Every row gives one point. Each copy is the shape, with its points in the same order, turned, moved and blurred by noise. Is it also mirrored, or only turned?
In the rows, zero is written as 128.

Shape:
[[198 149 128]
 [ 67 128 133]
 [124 116 109]
 [112 136  78]
 [ 85 127  94]
 [108  38 132]
 [203 169 107]]
Copy 1, 7 rows:
[[136  77 175]
 [107 197 102]
 [129 123 108]
 [106 119  82]
 [104 152  85]
 [206 165  95]
 [111  60 165]]
Copy 1 is: mirrored
Copy 2:
[[196 194 123]
 [ 81 118 136]
 [131 127 102]
 [112 146  81]
 [ 86 127  96]
 [152  50 121]
 [188 209 103]]
Copy 2 is: only turned

Shape (11 x 6):
[[161 108 170 185 161  81]
 [ 90  67  81  89 110 168]
 [153 130 136 135 125  45]
 [107 130 110 105 148 153]
 [ 77 111 145 120 147 139]
 [138 125 171 200 150  47]
 [ 56 144 115 102  99 132]
 [176 164 144 186 145  81]
 [ 84 120 147  83 117 140]
 [160 118 143  55 141 125]
 [ 42 118  66  58 162 123]]
Copy 1 (11 x 6):
[[133  77 172 202 107 121]
 [194 131  73  68 111 101]
 [ 92  81 120 176  73 129]
 [138 139  99 113 148 125]
 [136 144 141 105 130  91]
 [107  89 177 217  84 100]
 [117 182  99  96  94  97]
 [107 107 139 230 104 150]
 [122 143 131  80 113 123]
 [112  89 116  91 124 177]
 [102 140  54  65 148  65]]
Copy 1 is: mirrored
Copy 2:
[[148 155  97  79 194 113]
 [ 57  73 122 187  98 106]
 [130 168 113 113 161  44]
 [ 93 127 154 184 138 122]
 [ 65 126 152 146 162 125]
 [128 173  92  76 212  88]
 [ 29 158 145 170 125  93]
 [154 201  95 120 182 105]
 [ 63 135 175 152 118 106]
 [144 120 181 149 111  89]
 [ 38  97 174 230 162  73]]
Copy 2 is: mirrored
Copy 3:
[[136 124 186 181 160 141]
 [136  42  77  83  98 182]
 [132 169 118 171 136 143]
 [142  81 113  72 143 144]
 [100  81 137  84 134 159]
 [101 144 180 190 144 120]
 [ 89 106  99  64  85 134]
 [159 152 167 172 153  89]
 [115 109 123  60 113 172]
 [175 140 116  81 152 192]
 [ 75  84  38  59 149 156]]
Copy 3 is: mirrored
Copy 4, 11 rows:
[[131 139 175 211 177 102]
 [ 84  59  75 105 146 163]
 [129 124 150 162 150  46]
 [ 96 131 112 104 160 150]
 [ 60 118 136 128 160 144]
 [104 154 173 225 160  65]
 [ 52 123 103 102 107 126]
 [153 181 150 192 152  91]
 [ 66 102 145 100 129 139]
 [142  98 159  79 162 119]
 [ 30 105  70  61 181 113]]
Copy 4 is: only turned

Shape:
[[155  93 173  99  68 132 187 120 146]
 [139 100  95 117 148 183 130 197 170]
 [184 135 137 108 117 103  89 127 129]
 [ 10 127 174 109 113 109 120 121 103]
 [177 152 143 100  98  86  94 111 126]
 [163 165 128 121 197 116 169 157 144]
 [116 114 173 147 102 100 172 132 150]
 [ 85 158 118 128 105 161 131 134 112]
 [112 150  69 137 127  82  60  89  81]
 [171  66 145 107 104 142  85  89 129]
 [146 188 185  84  91 112 167 128 117]
 [109 194 151 212 168 119 157 119 172]
 [110  77 156 127  80 174 139 166  93]]
Copy 1, 13 rows:
[[143 119 148 157  51  85 199  96 148]
 [162 104  48 116 102 172 181 148 146]
 [181 148  98 142  91  82 100 117 144]
 [  7 138 113 143 114  84 131 144 157]
 [167 170 108 139  73  59  99 113 145]
 [184 159  98  91 158  89 179 156 154]
 [120 119 155 142  85  77 174 161 151]
 [ 83 167 103 119  96 134 150 141 112]
 [110 156  98  70 100  89  36 135 104]
 [157 102 127 153  76 127  93  71 155]
 [132 203 124 156  92  48 181 117 136]
 [141 182 172 101 139 123 152 229 159]
 [ 96  93 103 179  87 132 170 114  96]]
Copy 1 is: mirrored
Copy 2 (13 x 9):
[[146  85 138  97  75 113 198 148 139]
 [170 107  97 165 139 190 128 161 199]
 [175 125  91 117 122 101 100 159 108]
 [ 82  96 204  79 185 164 123 116 103]
 [151 137  92  94 114  90 106 164  91]
 [167 173  82 158 179 135 176 159 130]
 [112  82 136 130 137 117 180 167 119]
 [104 130 134 135 124 189 120 131 116]
 [102 170 128 154 140 100  33 113  93]
 [185  74 114 114  90  92 102 102 133]
 [139 148 119  73 112 143 185 170  74]
 [ 83 105  66 186 190 154 175 146  71]
 [158  80 190 140  94 173 133 147 137]]
Copy 2 is: mirrored
Copy 3 (13 x 9):
[[169  93 199  56  96 144 169 120 165]
 [160  50  96 122 195 191 146 156 173]
 [169 124 119  86 136 112 106 154 125]
 [ 64 107 233 172 151 116 134 155 128]
 [142 149 140  83 132  98 110 163 114]
 [177 142 113 139 185 108 179 118 174]
 [144  78 185 125 102 108 160 136 168]
 [119 125 159 155 141 184 150 131 138]
 [ 81 134 106 154 131 112 104 112  57]
 [171  64 153  66 136 130  96 105 103]
 [162 184 185  95 120 133 163 155 155]
 [162 141 125 214 115 107 123 101 212]
 [166  55 200 125 129 188 155 149 112]]
Copy 3 is: only turned
Copy 4:
[[202  86 142 103  78 120 126 175 120]
 [138 148 120 164 193 151 114 211 156]
 [205 174 115 115 135 128  88 115 127]
 [ 98 100 152  86 136  21 114 113 155]
 [205 177 116  98 112 121  90 103 132]
 [172 197 158 160 162 118 174 143 111]
 [177 105 159 145  92  81 131 141 148]
 [ 93 143 143 112 123 119 118 128 144]
 [114 183  67 131 137  94  81  44 119]
 [199  87  91 107 151 142  76 121 108]
 [175 164 180  67  74 109 134 137 119]
 [145 155 195 194 129 121 174  78 176]
 [117  80 153 121 126 113  66 183 112]]
Copy 4 is: only turned

Shape (16 x 11):
[[108  81 146 128 114 128 185 162 103 155 117]
 [106 118 139 152 122 109 166 165 133  81 118]
 [126 128 144 140 142 177 166 143 126 151  75]
 [149 112 124 158 160 131 187 134 141 165 125]
 [105 125  95 141 126 163 174  77 136 141 121]
 [133  81 105 158 127 146 140  99 117 154  85]
 [138 150 110 125 107 150 114  96 139 146 168]
 [ 69 179 112 101 137  65  89 141 145  88 163]
 [120 138 172 143 140  87 153 124  76 113  98]
 [ 99 132  86 131 160 132 140  93 117 156 133]
 [100 148 150 156 104 109 186 123 113 141 117]
 [127 185  79  95 127  69 108  86 136  81 158]
 [ 82 153 146  49 116  49 134 146 206  97 144]
 [123 163  87 106 150 153 133  89 102 104 155]
 [117 136 132 164 109 122 181 175 110 154  74]
 [141 125  63 104 131 161 157 117 105 149 112]]
Copy 1, 16 rows:
[[127  53  95 158 132 100 144 130 127 145 154]
 [149 131 105 168 138  84 136 125 138 118 131]
 [ 90  92 136 149 134 135 163 171 108 140 129]
 [131  93 120 177 158 150 137 150 114 191 114]
 [ 79 113  87 156 107 174 132 119 134 159 104]
 [113  73 111 163 124 176 130 124  96 128  96]
 [112 121 106 118 120 178  60 133 157 162 117]
 [137 158 102  82 128  60  61 117 174 138  70]
 [143 108 144 118 127  89 133  90  85 142 139]
 [ 89 101  86 130 135 144 106 118 115 172  77]
 [128 111 123 162  89 102 132 118 118 168 137]
 [162 172  88  63 117 136  81  95 160 158  83]
 [159 132 124  76 125  61 134 112 247 152  84]
 [ 89 150  80  87 142 160  93 120 126 152 118]
 [143  93 123 169  96  95 155 169  92 143 131]
 [110  93  62 110 129 178 131 152 110 149 109]]
Copy 1 is: only turned
Copy 2 (16 x 11):
[[107  85 144 129 106  88 140 132 127 109 156]
 [141 143 138 115 118 111 144 172 107  83 142]
 [ 97 102 140 146 165 124 148 120  92 132 118]
 [140 118 118 145 170 104 130 107 135 120 171]
 [110 133 110 142 136 137 143  67 114  73 129]
 [139 101 117 170 125 118 113  87 105 107 103]
 [134 143  99 102 111 182 116  79 130 122 135]
 [ 99 237 116  86  76 155  89 162 136 104 136]
 [136 153 195 155  96 127 119 136  94 119 159]
 [105 158 104 137 125 120  97  71 116 107 136]
 [112 132 145 159  99 136 159 125 109 104 178]
 [150 249 127  97  83 160 115  96 142 112 120]
 [ 87 219 146  98  90 148 134 185 219  90 118]
 [119 188 125  85 127 146 111  58  93 105 128]
 [118 110 126 171 118 106 174 149  95 138 151]
 [119 141 110 108 124  99 146  55 111 126 103]]
Copy 2 is: only turned
Copy 3:
[[148 100 177 123 130 107 164 128  81 138 125]
 [144  88 124 152 106 116 150 171 122  99 111]
 [119 127 165 151 128 163 151 127 113 159  90]
 [121 138 135 162 143 122 179 111 124 157 145]
 [117 127 164 160 107 151 165  70 145  98 123]
 [149 124 191 146 139 122 142  99 163 149 120]
 [114 111 123 162 105 135  86  57 139 117 147]
 [136 142  62 122 105  89  72 126 129  41 108]
 [182 119 136 189 138 103 121 138  94 111  80]
 [128 148 142 145 146 135 141  73 137  91 121]
 [119 107 158 184 108 102 155 124  89 102 108]
 [160 159  79 177  83 118  79  95 151  51 151]
 [155 154  59 103  24  68 116 126 106  83 116]
 [146 132 111 162 121 177 110  74 131  71 136]
 [104 133 182 165 136 112 146 170  96 132 109]
 [138 162 174 140 130 176 124  92 129 111 167]]
Copy 3 is: mirrored

Shape, 16 rows:
[[137 112 135 106 144 130 114 148 118  99 164 104]
 [112 129  96 125 139 108  38  53 142 149 171 152]
 [107 136  94 127 111 117 148 146 119 155 156 162]
 [126 110  94 153  92 118 149 127 110  38 120  71]
 [138 147 116 134  93 113 154  90  98 164 127  52]
 [139 103  92  98  91 126 144 108 176 157 114 124]
 [108 132 101 123 145 109  42 125 114 160 149 117]
 [203 115  96 104 120 171 140 138 152 158 138 154]
 [120  99 123 135 194 126 137 137 112 150 137 133]
 [115 221  87 150 133 172 152 146 176 156 116  61]
 [109 178  99 124  99 172  93 106 129 158 111 115]
 [140 122 128 118 125 144 151 144  94 159 103 159]
 [119 101 104 158 140 138 116 101 106 106 162 166]
 [118 169 166 215 109 113 153 128 129  62 112  75]
 [119 101 143 119  91 199 113 133 105 161 145 142]
 [140 103  82 193  92 126 121 127 160 135 128 148]]
Copy 1, 16 rows:
[[134 116 138 138 141 135  74 143 166 122 115 138]
 [151 118 102 189 120  69 165 137 206  71  90 172]
 [ 75 103 103 127 105 129 143 142 160 114 146 130]
 [156  75 166 187 134 196 115 128 132 148 118  80]
 [155 163 103 155 104 132 133  84 117 129 129  82]
 [125 109 124 120 106 114 171  92 180 176 119 131]
 [124 133 116 164 136  59 130 162 170  86  91 124]
 [117  78  72  88 149 111 125  94 157 165 108 159]
 [ 93 127 150 127 172 102 111 111 145  89 147 157]
 [ 77 186  90 120 166 176 166 114 143 136  54  82]
 [138 139  90 122 130 124 183 155 134 116  71 113]
 [102 105 119 101 124 108 136 129  98 134 145 153]
 [133  72 121 162 151 132 140 145 160  87 152 160]
 [128 154 133 220 165 216 127 154  93 156 125 122]
 [159 113  96  79 147 113 145 174 146 131 152 136]
 [107  76  95 179 159 124 180 128 162 162 143 126]]
Copy 1 is: mirrored
Copy 2, 16 rows:
[[128 123 136 138 135 150 150 147 155 101 129 128]
 [149  83 148  84 138 155 160  94 169 201 179  82]
 [115 135  99 124 103 119 125  74 140 151 116 153]
 [145 125 111 216 137 154 145 106  99  97  91  73]
 [ 80 171 101 160  93 103 183 114 120 164 128  69]
 [131 141  86 132 116 121 119 141 113 207 110 113]
 [122 139 131 110 147 149 143 100 174 156 192  98]
 [126 163 128  89 158 113 129 147  91 176  97 156]
 [103 120 132 140 156  75 132 113 172 134 144 151]
 [139 236 123 208 123 115 194  98 165 200 116 147]
 [107 184 136 144 135 161 153  92 171 207 116  98]
 [ 87 155 132 117 131  99  99 109 142 154  93 131]
 [116  78 152 129 157 136 137  69 125 142 121 127]
 [134 153 195 249  85 119 142  88 121 114 114  96]
 [ 53 136 145 130 136 175 119 129 140 173 109 148]
 [143 128 139 158 133 140 101  82  74 187 149 132]]
Copy 2 is: only turned
Copy 3:
[[115  98 116 106 134 108 109 134 133 144 158 133]
 [106 198 111 166 210 127  78 107 125 106 128 153]
 [133 169 113 125 135  88 173 124 155 123 153 110]
 [139  57 156 156 116 160 131 125 134  96 167  87]
 [126 154 197 149 135 131 156 143  86 138 165  94]
 [123 184 165 165  98 111 104 120 162 134 153 102]
 [126 176 106 127 186 102  89 132  85  96 134 129]
 [160 183 154 104  94 111 113 136 181 161 131 161]
 [119 124 127 109 153  83 138 101 133 174  96 111]
 [136 191 145  84 126 189 144 193 140 135 119  37]
 [108 196 150 104 134 151 125 143 111  83 120 111]
 [129 153 163  98 120  76 163 122 151 122 103 136]
 [124 129 111 149 159 132 147  92 147 120 113 158]
 [110  68 157 161 150 170 177 209 143 101 108  77]
 [ 94 169 121 114  76 121 151 119 111 114 113 169]
 [167 160 126 194 123 125 132 142 164 105 101 119]]
Copy 3 is: only turned
